Each row of a before or after table is a point. The points were changed in one or more steps. Then noise was added and the rows were shuffled. The steps act on columns, c1 being the first. What was done? A step turns or swaps two columns, mirrors them in a line or flattens them onto one, adds a multiple of one to another, or multiplies or shifts one. Angles are multiples of 10 degrees, from the lower column toward the higher: turns from -170 to 170, lines from 10 to 170 but not 90. Use the fewest steps. Two steps may share a column if one is a turn and the other turns, adds or multiplies; they go together, in the order done. Otherwise the lowest column goes first.
(in the rows, 128 means zero)

Before:
[[185 128]
 [121 130]
 [115 134]
 [170 154]
 [ 96 136]
 [169 116]
 [159 150]
 [147  82]
 [136 114]
 [124  90]
 [128 146]
 [139 200]
 [133  66]]
After:
[[148 174]
 [131 124]
 [118 115]
 [ 94 141]
 [172 170]
 [112 165]
 [ 90 172]
 [ 85 144]
 [132 111]
 [140  98]
 [ 67  89]
 [129 146]
 [159 149]]
Steps: turn c1 and c2 by 130 degrees

Before (12 x 4):
[[213 159 164  82]
 [103 135 120 131]
 [177 148 122 112]
 [119 114 123 135]
 [104 155 106 157]
 [134 173 122  95]
 [175 128 164 101]
 [ 87 155 132 148]
 [ 83 106 142 149]
 [138 136 110 137]
 [118 204 134 167]
 [ 81 116  96 161]]
After (12 x 4):
[[124  94 138 166]
 [165 158 140 157]
 [161 148 107 153]
 [ 76 101 113 131]
 [119 145 147 139]
 [ 38  82 123 162]
 [135 132 131 116]
 [141 169 121 205]
 [185 162 139 119]
 [174 150 104 106]
 [ 81 111 156 141]
 [159 133 130 131]]
Steps: turn c1 and c3 by 160 degrees; swap c2 and c4

Before:
[[156 113 112 117 172 104 142 141]
 [108 111  89 165 158 115 147 102]
 [102 154 132 166 127  91 107 123]
 [136 178  85 165 166 163 134 138]
 [214 147 134 142 137 163  50 104]
 [132 113 103 147 123 149  61 102]
 [152 116 144 160 119 100 113 117]
 [112 154 149 164 175 156 138 163]
 [100 129 114 139 120 151 142 170]
 [127 182 122  99 138 152 154 148]
 [110 114  76 104 155 139 146 242]
 [127 122 132 148 158 111  81 108]
 [120 117 151  59 131 170 151 106]]
After (13 x 8):
[[101 126  97 162  89  98 145 134]
 [ 93 132 120 139 135 174 142 122]
 [212 108 119 143 129 117  49  87]
 [127 142 100 148 123 111  62  96]
 [126  76 122  99 148 154 153 117]
 [132 116 134 151 100 103  81 136]
 [157 117 110 119  82 131 144 156]
 [100 125  80 100  99 238 142 154]
 [125  66  85 165 122 149 133 101]
 [113  83 149 165  97 170 137 115]
 [101 105 132 161 141 110 106 160]
 [158 143 141 165 128 110 112 150]
 [124 136 154  59 121 129 147  79]]
Steps: turn c1 and c3 by -10 degrees; turn c2 and c5 by 150 degrees; turn c6 and c8 by -70 degrees

Before (12 x 11):
[[141 154 113  74 130  85 136 145 165  67  96]
 [101 118  97 149 113 114 112 122 139  91 176]
 [143 160 120  92 135 151  85 105 138 145 164]
 [175  94  64 158 128 174 124  86  81 130 117]
 [ 86  99  75 148 110 163 146 143 158 107 137]
 [146 149 157 151 129 127 152 131 123  89 138]
 [131 149 136  83 119  87  81 107 152 151  86]
 [114 160 148 140  93 131 145  72  99  75 149]
 [144  87 158 134  66 160  82 134 152  88 126]
 [139  74 137  74 140 162 118  69  75 117 165]
 [103 154  94 123 114 145 146 156  82 117 139]
 [127 157 121 144  67  99 128 112 170 135 181]]
After, 12 rows:
[[100 156 123 169 104 147  89 105 196 138 112]
 [153 163 126 123  59  96 127 115 230 115  93]
 [117  82  69 105 116 179 122  77 139 111 169]
 [ 99  62 148 167 110 161 118  75 135 174 118]
 [135 164 113 132 143  81 140 142 223 209 159]
 [152  89  73  93 137 167 143 134 218 136  86]
 [173  82 159  92  82 157  79 139 214 153 143]
 [113 148 155  88 110 133 158 137 184 148 139]
 [152 160 139 180 147  86  84 109 215 139 158]
 [125 123 100  85 104 110 107 120 195 150  71]
 [147 159 161  82  99 134 142  77 159 162 101]
 [140 148  85 125 132 144 141 149 141 140 100]]
Steps: turn c1 and c11 by 130 degrees; turn c1 and c5 by 50 degrees; add -0.3 times c6 to c2; turn c3 and c8 by 10 degrees; turn c4 and c10 by -140 degrees; shift c9 by 60

Before:
[[132 116 176 172 129 161  87 111  96  84 124 101 113 147]
 [128 147 131 157 135 125 134 119  92  87 127 149  89  93]
 [135 129 111  88  98 175  71  96  91 143  92  88 150 135]
 [158 135 194  87  75 143 163 137 124 122  90 160 123  95]
 [117  99 123 119  74 119 153 132 148 108 146 142 106 107]
 [ 97 175 102 162 134 149 132 168 157 166 163 148 127 102]
 [ 82 126 119  92  79  95  86 160  71 111  96 121  97 141]
 [ 67 111 117 120  99 118 118 174 151 122 102 165  69 104]]
After:
[[195 127 118  91 112 157 133  95  70 120 113 126 165  86]
 [162 131 191  91 177 138 145 144 124 126  40 116 138 172]
 [152 128 114  89 150  99 139 177  87 130  71  99 105  72]
 [123 115 175 174 131 111 125 162  97 152 122  65 168  85]
 [135 176 105 164  99 174 149 149 155  97 194 170 106 141]
 [185 110 118 124  88 175 151 119 153  91 141 174 180 127]
 [121 151 131 159 124 118 161 128  92 138 133 144 184 145]
 [181  99 126 118 150 132 140 123 142 129 127 146 159 162]]
Steps: turn c1 and c5 by 120 degrees; add -1 times c5 to c11; add -0.7 times c3 to c12; swap c6 and c8; turn c7 and c14 by 110 degrees; turn c10 and c13 by -140 degrees
